Each row of a before or after table is a point. One or more steps were done to the points. Then noise was added and the rows were shuffled. The steps act on columns, c1 being the first. Name the steps. A step turns or swaps two columns, mirrors them in a line or flattens them onto one, adds a multiple of one to another, or multiplies or shifts one. Angles are multiples of 10 degrees, from the lower column toward the higher: turns from -170 to 170, lines from 10 to 170 but not 90. Use the fewest steps. Two steps may share a column if one is a turn and the other turns, adds or multiplies; they go together, in the order done. Otherwise the lowest column goes first.
In the rows, zero is written as 128.

Before, 9 rows:
[[ 93  82  93]
 [122  73 111]
 [172 161 163]
 [119 185 173]
 [129 187 158]
 [103  99 157]
 [191 104 141]
 [144 179 168]
 [167 152 134]]
After, 9 rows:
[[190  99 132]
 [228 143 104]
 [116  54 115]
 [119 190 111]
 [ 87 139  88]
 [196  81 113]
 [153  64 117]
 [130  60 132]
 [ 73 187 132]]
Steps: multiply c1 by 1.6; turn c2 and c3 by 150 degrees

Before (11 x 8):
[[ 79 102 147  85 133 126 151 167]
 [ 78 153 162  63 177 172  94 131]
 [120 161 144 130 142 177 181 135]
 [191 117  94 115  90  73 150  57]
 [121 162 179 117 176  82 157 115]
 [147 188 131  83 162 101  91 139]
 [ 71 213  68 153 201 103 124 135]
 [123  48 160 113 154  86 133  57]
 [141  76 183 194  99 167 125  82]
 [ 36 225 135 114 135 115 167 138]
 [118 153 167  85 168 142  56 164]]
After:
[[118 185 169  98 207 170 176 156]
 [117  91 180 120 217 114 152 109]
 [ 80 112 148 100 175 155  95 142]
 [142 145 184 171 137 195  83  90]
 [192 111  94 120 131 100 110  92]
 [122  65 142 131 182 206 142 131]
 [ 77 154 163  82 218 204 163 107]
 [ 35  57 138 117 174 145 206  92]
 [ 71 102  68 144 241 134 208 106]
 [121 155 163 119 197 117  53  53]
 [147 144 134  99 202 129 197 146]]
Steps: add 0.5 times c1 to c8; turn c2 and c7 by 110 degrees; multiply c4 by 0.7; shift c5 by 40; shift c6 by 30

Before:
[[141 100 104 180 150 187 109 122 169 112  51  87 122 131]
 [175 110  73 142 126  93 130 117  71 184 113 114 168 173]
 [177 143 124 140 115 142 101 110 126 135  34  63 120 140]
 [166  99 135 109 157  84 126 128  88 194 155  68 196 155]
 [148 141 110 109 181  62 132 132  76 163 133 156 229 133]
 [134 143 127 188  73 165 155 111 120 168  46  99  56 105]
 [181 179  84 129 166  62 146 162 178  63 184 124 137 174]
 [180 165  87 167 139  51 163 206 162  80 144  81 171 165]]
After (8 x 14):
[[129 170 110 105 161  60 131 138  74 165 137 138 226 164]
 [165 128 124 137 110 147  97 142 128 130  35  65 110 140]
 [ 89 165  90 165 114  50 166 203 163  75 148  78 165 144]
 [147 131 135 112 165  85 130 147  87 195 155  66 187 177]
 [122 189  87 133 123  64 150 180 177  55 183 124 137 136]
 [143  98 127 184  80 164 155 120 118 167  45 110  44 115]
 [158 116  73 143 140  89 131 147  71 184 115 106 160 208]
 [138 118 108 182 162 186 105 126 170 114  55  90 116 102]]
Steps: multiply c1 by 0.7; turn c1 and c8 by 50 degrees; turn c2 and c5 by -40 degrees; add -0.7 times c9 to c14; turn c12 and c13 by 10 degrees

Before, 11 rows:
[[150 164 131 191 103 111 133 186 180 109 128 157  74 108 159 137  76 159
  155 152 124  68 152 138]
 [155 132 150 145 143 131 149  89 159 157 147 103  71 118 158 111 105  89
  137 113 117 160 152 110]
 [176 182 157 147 116 114  84  95 137  79 102 188 166  92 155  98 117 174
   74 137 168  69 151 120]
 [159 155 169 161  99 105 119 149 162  93 154  84 163 131 161  95  60 163
  124  76  92  77  75 191]
 [131 174  93  96 101  40 146  84 120 164  80 175 162  96 150 137 150 107
  166 127  88 157 102 197]
 [130  92 100 126 119  69  85 115 127  68 149 173 146 128 182  89  91 127
  109 168 117  87 111 142]
 [163 182 121 119 157 101 174 103 170 139  86  96 104 131 169  58  89 113
  117 102  74  90 121 140]
 [170 184 114 181 123 111 129 100 140  91 169 130  99 162 119 114  58  94
  149  99 146 126 111  99]
 [140 104  80 180 148 133  97 103 132 102 133 178 155 134 139 147 142 127
  132 145 172 153 149 163]
 [143 148  87 143 178 107 146 135 149 168 152 110 169 160 171 140 111  81
  110  86 155 142  75 173]
 [ 83 137 160  88 147 136 168 173 185 108  81 113  94 119 140 135 144 165
   75 132 167 149 145 185]]
After (11 x 24):
[[130  64 100 126 120  70  86 107 128  68 150 174 146 129 180 183 134 126
  110 166 117  47 110 142]
 [131 143  93  98 101  39 146  57 122 163  81 175 162  98 149 106 105 106
  166 129  87 187 101 196]
 [141  75  80 179 148 134  97  89 133 101 132 179 155 134 137 106 130 128
  133 145 172 178 148 162]
 [ 83 106 160  88 146 135 167 200 186 108  81 111  94 119 143 113 111 165
   75 131 167 169 146 185]
 [169 153 115 182 123 112 129  82 140  89 167 130 100 160 120 185 215  94
  149  97 146 126 111 100]
 [143 118  88 144 178 107 147 141 148 167 152 110 168 159 171 131 169  82
  111  84 155 158  77 173]
 [163 152 120 120 158 100 176  89 169 138  87  97 104 131 169 208  97 114
  118 104  73  53 121 139]
 [176 154 158 146 116 115  83  76 139  80 100 190 165  92 156 158 109 175
   74 136 168  11 151 120]
 [158 127 170 161  98 106 117 161 162  92 154  83 163 130 159 197 190 164
  124  77  91  27  76 190]
 [155 103 151 142 145 132 150  68 157 158 146 101  70 118 156 156 139  89
  137 114 118 194 153 109]
 [150 134 133 191 103 109 130 220 181 108 128 159  75 109 159 155 219 159
  156 154 123   7 151 139]]
Steps: shift c2 by -30; multiply c8 by 1.6; turn c16 and c17 by 140 degrees; multiply c17 by 2; multiply c22 by 2

Before, 12 rows:
[[ 67 163 145  66 135  94 103 159 195  97 152 137 182 119 117 133  99 133
  132 150 108 107 151 191 118 132 130 151 146 160  93 143 130  79 155 112
   87 144 108 126 103 141 127 129 118 138 103 119  85 110  98 103 123 172
  113 127 123  86 120 150 151 135 134 169]
 [ 83 181 169  48 155  97 116 169 223 120 163 112 157  93 147 196  88 116
  106 129 107 127 157 131 157 179 173 173 131 131  92 163  87  73 141 120
  108 144 141 103 154 159 128 153 179 130 122 178 153 105 134  98 138 207
  136 111 139  64 125 110 177  98  99 129]
 [117 128 133 103  90 188  66 184 168 132 135 148 112 138  87 107 171 134
   96 190 104 114 205 141  56  78 135 103  88 117 202 114 104 151 136 135
  154  64 180 131  67 176 121 163 105 152 136  53 180  87 161 152 114 112
  156  69  78  58  85 157 152 153 116 148]
 [174 142 187 155 161  83 220 138 152 168 125 113 220 155 126 122 111 163
   22  99  78 139  92 122 103 138  61 114 165 148  34 113 114  36  89 200
  174 112 151 102 152  14 162 122 208 111 118  79  71 136 213 189 152 118
  127 174 151 141 129 123  65 153  90  88]
 [116 142 176 158 162  80 185  99 156 198 117 130 178 167  74 124 122 140
  102  76  46 180  84 112  94 160 111 102 174 161  35 121 151  44 141 216
  205  98 126  98 209  72 154 107 230 123 117 110 104 148 230 170 188  92
   85 162 187 148 157 122  68 155 156  86]
 [ 75 140 170  60  98 127 133 163 162 102 133 121 128 118 134 126  74 145
  127 133 127 143 168 159 117 136 151 185 151 131  74 176  81  80 102 154
    7 143 119  84 158 127 120 136 185 160  95 179 126 121  69 120 154 199
  149  84 114 138 122 133 137 109 111 133]
 [119 128 149 137  77 110  96 184 108 111  97 169 165 127 108 128 133 138
  155 149 128 148 178 150  31 143 120 117 103 112 231  91  86 143 115 180
  163 107 149 157  84 133 141 148 126  94 152 115  88  83 136 144  94  94
  159 102  60  92  74 129 148 107  93 144]
 [134 163 169 123  79 194 143 137 139 100 149 160 128 153  45 122 117 132
  114 167  98  93 204 147  57 101  86  84 153  71 167  79  71 147 135 142
  173  92 129 170  58 140 118 119 120  89 181 109 116  99 121 143  76 168
  195  99  76 140 120 158 148 167 109 165]
 [ 63 188 157  66 141 107  94 170 200 132 151  97 146 126 144 174  54 143
  128 103 126  64  84 149 185 144 128 172 116 157 134 155 113  36 124 126
   81 128 134 138 122 130 116 102 191 160  85 166 156 139  63 114 124 223
  161 122 157 127 100 129 121 107 121 108]
 [128 151 159  76 174  83 116 188 171 127 158 135 119 114 133 145  83  86
  151 132 142 106 163 133 126 142 119 163 122 116 106 157 118 108 108 136
   64 114 145 151 145 133 176 112 136 111  95 146 141 122  86 135 171 175
  127  82 144 103  99 117 152 123 125 159]
 [110 135 136  93 106 176 128 166 144 132 131 141 147 162  74 129 136 115
   97 197 127 116 146 142  66 131 112  18 124  91 200 136  67 151 190 143
  177  84 152 146 105 138 113 151 132  76 132  54  72 113  92 132 104 125
  163 110  51  92  71 117 144 147 107 135]
 [160 151 131 174 168 116 188 113 158 219 149 108 189 149 110 136 122 197
   70  67 106 171  96 110 133 146 105 102 146 129  71  94 126  59  96 217
  236 109 147  83 162  86 177 143 178 160 123  78  80 177 209 131 234 118
   91 173 146 140 125 181 118 163 127  92]]
After (12 x 64):
[[104 134 135  95 105 174 125 169 157 131 141 154 146 163  71 124 129 110
  109 198 128 144 148 143  74 151 112  79 121  93 199 228  71 154 190 134
  179  86 149 138 109 142 115 145 127  79 128  40  68 114  90 138 107 125
  166 112 197  91  74 120 141 147 108 133]
 [126 123 130 104  94 182  62 187 120 133 139 156 111 138  91 107 167 138
   93 174  96 126 202 140  54 147 139  94  88 120 201 145 113 157 129 138
  159  64 182 135  69 175 124 163 104 153 131  40 183  93 155 155 107 107
  151  68 185  56  88 153 156 150 115 157]
 [117 133 150 134  77 112  92 187 182 111 102 196 167 126 116 128 133 144
  154 147 126 179 181 148  30 133 121  92  97 119 233 122  85 145 119 180
  163 107 146 130  84 133 144 148 126  93 151  89  95  88 138 136  92 101
  163 102 173  92  74 135 151 110 107 140]
 [176 144 188 155 163  76 224 133  91 157 128 105 218 156 125 119 105 160
   21 100  79 151  88 128  96 125  62 114 172 146  31 136 108  33  87 195
  170 115 147  89 151  10 165 121 212 115 116  89  77 131 212 187 154 117
  128 175 119 135 131 128  64 149 106  90]
 [155 150 130 173 165 112 189 115  90 218 153  96 187 141 112 136 124 201
   66  78 106 134 100 108 131 109 106  83 144 125  66 127 128  61 103 218
  241 111 153  75 162  82 175 139 180 161 120 101  81 180 208 132 225 118
   93 169 126 135 129 176 118 160 152  91]
 [118 145 179 155 158  74 184  93  78 203 110 132 179 171  71 126 125 144
  102  87  51 129  84 110  89 110 111 107 177 164  37 148 157  39 138 214
  208  98 128  89 207  75 159 106 227 122 122 120 106 149 228 169 191  90
   91 163  85 147 158 126  70 157 176  78]
 [135 157 167 126  80 193 139 141 142  99 146 181 128 156  45 127 118 133
  105 156  94 135 205 142  58 135  82  64 153  75 171 146  74 144 132 138
  172  89 130 165  56 142 124 121 117  84 186  85 112 102 118 142  78 166
  196  95 180 143 121 149 148 166  91 172]
 [ 89 188 165  45 154 102 114 172  40 114 165 106 153  97 145 191  86 115
  106 150 105 124 154 128 160 137 174 182 137 130  89 114  80  74 135 119
  112 151 147  98 151 161 132 155 185 134 119 182 155 101 136 101 144 207
  142 115 167  62 121 112 179  89 117 127]
 [ 68 166 150  61 140  90 104 157  71  95 158 142 182 117 115 133 101 130
  127 156 110 105 155 184 114 131 133 154 142 163  92 116 127  78 155 111
   90 144 109 131 100 144 128 129 115 138 101  61  86 109  96  94 122 176
  113 127 166  83 116 150 150 139 120 173]
 [ 73 144 172  53  98 129 133 165 106 104 130 117 132 118 132 130  69 138
  127 130 121 123 172 160 113 134 154 198 144 134  69 104  81  85 100 159
    3 145 117  77 157 128 119 131 182 158  93 144 128 122  71 122 156 206
  152  81 153 132 120 137 136 112 123 134]
 [128 155 155  83 175  81 111 186  84 131 159 142 118 118 135 155  85  83
  149 139 140 125 161 132 132 129 117 170 122 117 103 110 124 105 100 134
   66 121 148 156 142 139 173 106 135 112  99 138 144 128  83 131 163 172
  135  82 138 102  96 118 151 121 118 158]
 [ 62 187 156  64 138 104  96 164  50 132 157  83 149 126 149 176  56 140
  132 115 128  97  83 147 180 120 128 175 109 161 137  99 112  38 121 131
   79 134 136 158 121 131 113  99 190 153  91 145 160 137  59 111 113 223
  160 124 141 125  98 129 117 105  87 110]]
Steps: turn c9 and c57 by 150 degrees; multiply c12 by 1.6; flatten c20 and c26 onto the line at 20 degrees; turn c22 and c63 by 40 degrees; turn c22 and c40 by -30 degrees; add -1 times c24 to c48; turn c28 and c32 by -60 degrees

Before:
[[147  89 158  75  83  92 120  92 196  47 144 147 112  61 120 199 143 112
  158 174 101  61 182  98 129 122 162 105 123 167  94 113 116 203 113 204
  109  83 165 151 171 172  94 142 160  98 165  83 146 109 117 146 168  60
   97 214  87 131 195 160 113  87 104 101]
 [157 138 142  59 182 107 114 109  86  63  43 169 140  61  81 157 205 107
  174 154 100 141  89 149  77 133  71 196 129 200 175 229 137 124 142 166
  182 116  66 121 137  98 188 112  92  63  97 118 156 149 169  93  81  90
   81 143 126  65 104 127  60  90 176 151]
 [ 88 178  75  76 172  58 200 108 172 151 137  63 213  71  84 115 172  83
  128 145 138  65 178 153 115 194 163 102 109 123  67 148 119 188 119 194
  160 170 166 104  55 156 153 128 137 126  81 159  34 169  82 134 162 117
  115 197 181 117 123 138 123 203 161  75]
 [152 105 174 117 104 103 110  84 177 116  63 172 124 112 147 117 125 120
  168 151 114 179  82 147 147 115 143 146 174  75  91 117  77  95 211 147
  165 131 184  81 146 101 102  94 135 102 186 173 156 189 128  59 147  84
  187 160 141 165 112 171  81 156  62 130]
 [ 86 185 172  28 150 145 163  96 142 135 133 166 105 113  77 188 180 155
  140 230 126 156  95  69 100 168 123 155 110  99 169 189  62  92 102 185
   73  97 105  90  63 159  57 152 113  88 148 147 120 116  60 143 100  75
  127  90 104 146 128  81  52 128  56 182]
 [140 147  94  47 160  76 100  99  68 144  49  86 203 134 188 146 111 136
  136 162  73  79 116  97 135 140  65 135 136 174  71 102  89 136 185 126
  147  81 128 132 179 111  92 134 145  85 130 169 143 152 134 189 141 125
  174 191  66 159 124  78  81 208  82 150]
 [164  78 201  81  74 125 118 146 125  90 161 160  99 166 140  83 127 121
  140 110 141 170 167  96 172 180 175 119 106  82 142 103 120 123 142 134
  119 169 128  40 123 120 166  72 101 142  98  65  52 168 109 105 203 162
   91 119 141 164 118 145 104  86 183  76]
 [ 81 189 176 129 153 122 180  78 161 103 158  81 140  63 197 163  88 143
   74 121 131  85  92 171  94 209 183 215 167 110  91 106 178 136 189 210
   64 198 108  69 161 169 141  81  99 119  87  53 122  68 177  62  81 168
  133 101 132  65 192 123 163 164 158 125]
 [ 81 143 153  60 136  52  79 109 162 100 140  75 122 168 100 195 130 134
  136  99  72 146 151 117 114 106 102 110  95  71 101 114 172  98 113 132
  119 133 103  93  63 190  61 159 132 124  92 109 110 119  47 147 104 159
   79 101  55 102 199 100 102 135 139 133]
 [ 67 149 104 148 127 129 167 200 190 109 112 142 146  93  90 116  93 130
  120 100  89 168  80  83 150 152 157 169  89 202  51 119 106  69 187 175
  110 113 152  66 103 144 132 124 157 108 163 122  79  87  68  85 190 123
   76 189  85 121 177 116  66 146  90 137]]
After (10 x 64):
[[120 106 176 117 103 103 111  84 177 113  65 172 127 111 148 122 128 117
  168 152 115 177  39 146 147 116 143 147 179  77  91 118  76  96 210 146
  165 130 190  81 143 158  98  96 133  92 186 169 156 188 128  59 147  82
  177 163 140 164 113 170  85 153  64 133]
 [170 141 152  58 133  51  76 109 163 103 140  75 121 168 100  79 133 131
  138  97  72 145 111 117 113 104 100 109  95  70 105 114 171  95 112 129
  117 130 105  94  64  66  63 159 134 186  95 113 110 116  46 146 106 161
   91  99  56 103 197 104 100 133 141 137]
 [175 188 176 126 153 123 179  81 159 110 161  80 140  65 198 104  89 144
   71 120 132  87  54 169  95 207 185 214 169 114  90 107 179 138 189 210
   64 201 106  69 163  87 145  78 100 158  88  54 123  67 175  63  77 168
   91  99 129  63 192 125 159 163 158 132]
 [127  91 163  74  81  95 118  93 197  62 145 147 111  60 119  46 143 114
  157 172 102  61 140 101 129 118 163 101 122 166  97 113 116 202 113 205
  109  82 169 151 169  86  91 141 160 133 164  81 144 110 116 145 170  63
  112 213  87 130 192 160 110  83 103 151]
 [142 146  93  46 156  74  97  97  69 134  49  84 202 135 185  92 110 134
  132 163  73  78  77  94 137 141  63 137 138 172  70 102  91 135 182 127
  147  82 126 131 176 150  92 134 144  98 130 166 138 149 135 188 140 122
  173 194  66 160 124  83  80 209  80 127]
 [192 148 101 148 128 130 169 202 189 108 112 142 147  94  88 144  91 128
  119  99  89 173  41  84 148 154 156 169  91 204  51 119 106  69 185 176
  111 115 150  67  99 112 127 124 155 133 165 121  81  88  70  87 195 124
   56 191  82 120 178 115  64 148  89 135]
 [ 88  76 199  83  77 124 119 147 125 112 161 160  96 166 140 162 127 119
  141 113 141 171 127  95 173 179 176 121 103  83 145 104 120 124 144 136
  121 168 132  37 126 135 170  72 105 103  95  67  50 168 107 106 202 159
   97 120 137 166 119 145 107  83 181 134]
 [136 140 142  57 180 107 110 110  87  61  44 170 140  63  82  67 206 107
  172 154 106 141  49 149  78 134  74 199 130 200 172 230 137 120 143 167
  183 115  66 124 138 153 190 113  93  84  98 120 154 149 170  90  81  92
   46 146 127  63 106 125  62  89 176 151]
 [182 184 171  31 152 146 164  92 140 116 134 166 107 109  77  72 180 154
  144 230 123 160  55  66 101 167 123 154 110  98 171 188  62  92 104 184
   73  96 102  96  63  94  60 154 115 144 149 146 120 116  58 144 102  76
  117  93 102 144 125  83  51 126  57 133]
 [165 173  74  76 171  60 202 106 172 169 135  61 210  70  86 146 173  81
  127 141 138  64 141 154 112 195 164 105 107 124  65 150 117 189 117 193
  163 166 165 106  56 102 152 128 137 134  84 159  34 169  81 134 160 119
  132 203 177 118 124 139 125 205 158 116]]
Steps: turn c1 and c46 by 150 degrees; turn c16 and c46 by 150 degrees; flatten c10 and c64 onto the line at 160 degrees; shift c23 by -40; add -0.5 times c28 to c55; multiply c42 by -1

Before:
[[197  62 151 102 130  96 111 160 134 122 164 130 101 118  74 125 144  90
  127 141 155  82  73 107 166 143 142 134 163  96 159 146 116 140 133 123
  126 133 151  86 119 112 169 166 162 134 129 150 145 105 159 196  94 137
  102 127 127 160 122 140  95  77 125  99]
 [ 88 170  56 156 114 138 102 129 140 154 126 144  93 104 128  97  44 114
  104 114 137 185 127 106 148 132 144 103 105 102 107 162 132 164 122 125
  108 111 149  91 154 141 147 126 145 173 119 155 118 125 132 159 132  64
  140 113 122  82 131 142 105 107 141 169]
 [113 131 143 173 133  80 103 106  94 120  94 119 172  91 113  97 125 114
  148 103 189 122 146 128 131 110 119 151 139 139  86  69 100 139 131  84
  118 152  96 156 105 131  93 127 105  85 156 143 152 126 109 144 151 150
  149 191 183 114  75 152 162 157 116 130]
 [117 176 108 173  99 149 144 131 127 117 123 136  91  87 127  64  88 153
  122 127 115 172 147 114 143 137 147 119 101 124  96 179 114 162 161 158
  137 155 136  90 193 150 131 123 157 167 107 111 114 138 117 146 156  63
  168 100 120  89 183 130 114 110 110 152]
 [207  97 142  83 153 140  90 122 110 142 132 166  93  90  63 178 136  93
  135 128 126 126 124 112 131 167 123 120 177 100 164 163 122  97 132 113
   96 122 136  78 133  94 160 161 134  94 116 144 138 116 168 154 136 135
  116 127 119 155 101 127 120  78 134 119]
 [181  99 134  83 170 131 128 175 111 139 137 159 100 112 109 152 169  99
   95 147 144  91 100  64 181 171 135 119 156  93 172 159 121  74  96  82
  141 157 155  58 136  92 167 102 167 103 141 141 133  97 151 200 139 152
  142 118 141 169 116 157  95 103 115  97]
 [ 90 117 142 144 143 135 102 117  62 129  74 121 207 122 161 139 133 139
   89 125 151 140 182 159 149 139 123 128 177 114 118  96 119 111 145 142
  108 119 126 138 131 117 103 116 116  76 173 156 140 112 122 137 114 120
  145 159 193 124  93 147 169 188 182 103]
 [179  84 102  72 111 125  82 161 108 159 122 170 122 104 115 157 144 131
  142 115 125  92  77 110 151 172 118 103 154  97 130 154 114 135 122 127
  120 184 145  68 174  66 167 143 135 143 124 130 164 148 150 183 179 135
  113 114  93 179 103 154 115  92  99 100]
 [132  80 124 167 120 136  93  96 103 104 107 130 174 112 122 156 140 101
  126 147 139 120 164 130 128 116 105 124 166 136  86  80 148 144 116  90
  157  96  94 165 102 146 125 118  89  94 138 140 126 125  95 146 128 153
  114 134 160 115 123 172 171 138 125 128]
 [112 146 100 140  91 101 135 109 135  97 112 128  97  88 149  96  48 139
  117 134 121 192 132 119 135 118 134 102  68 128 111 137 123 173 123 113
  120 131 141  78 140 157 168 141 126 144  80  93 127 113 120 137 134  57
  152 100 100 114 154 127  97 109 146 138]
 [ 98 132 130 104 131 106  90 120  79 112  90 128 168  59  99 152 120 116
  108 122 143 155 157 162 144 117 124 132 134 125  67 109 119 139 135 121
  151 116 179 176 120 145 112 119  96 100 139 173 120 105 153 132 119 157
  119 169 140 146 104 129 169 125 168 125]
 [ 98  95 118 164 106 113 123 109  99 128  77 108 201  95  91 118  97 114
  115 123 128 171 153 123 135  95 121 132 172 115 113  71 101 140 104 127
  147 125 140 140 108 133 107 111  88  68 159 169 154 101 126 130 137 168
  149 156 189 131 125 152 188 127 150 120]
 [115 160  57 160 120 126 125 124 166 104 137 143  66 108 125  63  85 145
  123 111  95 156 146 154 150 130 140 105  95 137 107 121 125 174 139 118
  105 145 149  83 194 145 130 121 124 155 120 132 100  94 137 100 122  64
  163 124  89  67 148 115  95  99 168 142]]
After:
[[146 133 146 174 134  80 137 105  93 118 118 119 173  90 112  96  96 114
  148 104 128 121 148 129 188 109 150 152 138 140  83  68 101 138 130  83
  131 150 106 157 103 104  93 126 161  85 156 145 153 126 111 145 151 118
  150 191 183 114  75 153 163 157 116 130]
 [144 176 102 172  99 148 101 132 127 117  89 135  92  84 128  65 130 153
  122 126 143 172 147 113 115 137  62 118 101 124  98 179 115 162 161 158
  116 154 126  89 193 131 130 122  99 166 107 110 114 139 117 145 155 147
  168  97 120  88 181 131 112 113 110 152]
 [129  80 124 168 119 135 130  96 103 103 137 129 177 113 120 156 105  98
  126 148 128 119 164 131 139 116 153 124 167 135  87  79 149 145 117  90
   99  94 109 165 102  88 124 117 177  94 138 140 126 125  97 149 127 104
  113 134 161 115 122 171 171 138 124 127]
 [175  94 115 165 105 112 125 109  99 127  89 108 201  93  90 118  84 113
  114 124 134 171 154 122 128  93 168 132 176 114 113  70 101 139 103 126
  101 126 152 139 109 121 106 111 161  68 161 171 152 101 123 131 138 123
  149 156 189 132 126 150 188 127 151 119]
 [ 15  98 147  83 153 138 177 122 112 141 137 165  93  89  64 179 131  91
  137 128 132 126 125 112 124 168 137 120 176  99 163 164 124  95 133 112
  187 123 135  79 134 113 159 161 120  95 115 141 139 116 168 153 136 123
  118 127 121 155 100 128 120  77 133 120]
 [177 172  35 155 116 138 130 129 140 154  45 143  93 103 130  97 142 113
  104 114 149 185 126 107 138 132  63 104 104 102 107 162 132 164 121 126
  133 113 141  91 154  98 148 127 106 172 120 153 120 126 133 160 133 143
  143 112 121  83 130 141 103 109 142 169]
 [161 132 132 104 131 105 134 120  77 113 112 129 167  58 100 151  93 117
  109 122 145 156 157 163 145 118 156 131 133 123  68 110 118 139 135 120
   96 116 187 175 119  87 113 120 141 101 139 174 119 103 153 131 120 124
  119 170 140 147 103 128 169 125 167 126]
 [127 147  92 138  89 101  99 109 135  97  46 127  98  87 149  97 125 139
  119 135 135 191 131 121 122 118  56 102  68 129 112 135 121 175 123 115
  129 132 142  79 141 122 169 139 125 144  81  93 125 113 119 136 133 134
  151 101  99 113 154 128  96 107 145 136]
 [  6  63 159 101 132  96 149 159 136 123 149 131 100 118  74 125 161  92
  128 142 167  84  72 105 156 145 137 133 162  94 158 147 117 143 134 122
  154 134 138  84 118 122 169 166  88 135 130 151 144 105 160 196  93 142
  102 126 126 160 121 142  94  75 125  99]
 [157 159  36 161 122 122 115 124 167 104  86 144  66 108 125  63 144 145
  122 111 149 156 146 155  95 131  64 105  95 138 106 121 127 174 138 115
  145 146 148  82 192 117 130 121 125 154 119 132 100  93 139  99 123 137
  164 124  89  68 147 115  94  99 171 140]
 [ 63  83  95  72 112 125 205 160 108 160 142 170 121 104 113 158 118 129
  139 114 151  91  77 111 124 170 135 101 155  96 130 154 113 134 119 126
  153 183 143  68 173 118 166 144 116 142 125 131 164 148 151 181 179 118
  115 116  93 180 102 154 116  94  99 100]
 [110  98 136  83 170 134 160 175 111 140 170 157  99 112 108 152 128 100
   94 146 183  91 100  63 144 172 152 123 156  93 174 158 121  74  98  83
  134 157 139  59 134 146 167 104  83 104 141 143 132  97 150 200 139 136
  142 119 140 169 115 155  96 104 114  97]
 [190 117 145 144 142 136 151 116  62 130 123 120 206 122 161 139  73 139
   89 125 149 140 180 158 151 141 120 127 175 113 119  94 119 112 145 142
  133 122 131 139 131 111 104 116 142  77 173 158 141 111 123 137 114 122
  146 158 195 125  93 148 168 190 183 104]]
Steps: turn c1 and c37 by 160 degrees; add -1.5 times c44 to c1; multiply c3 by 1.3; turn c7 and c42 by 120 degrees; mirror c11 and c17 in the line at 40 degrees; swap c21 and c25; swap c27 and c54; mirror c39 and c45 in the line at 170 degrees
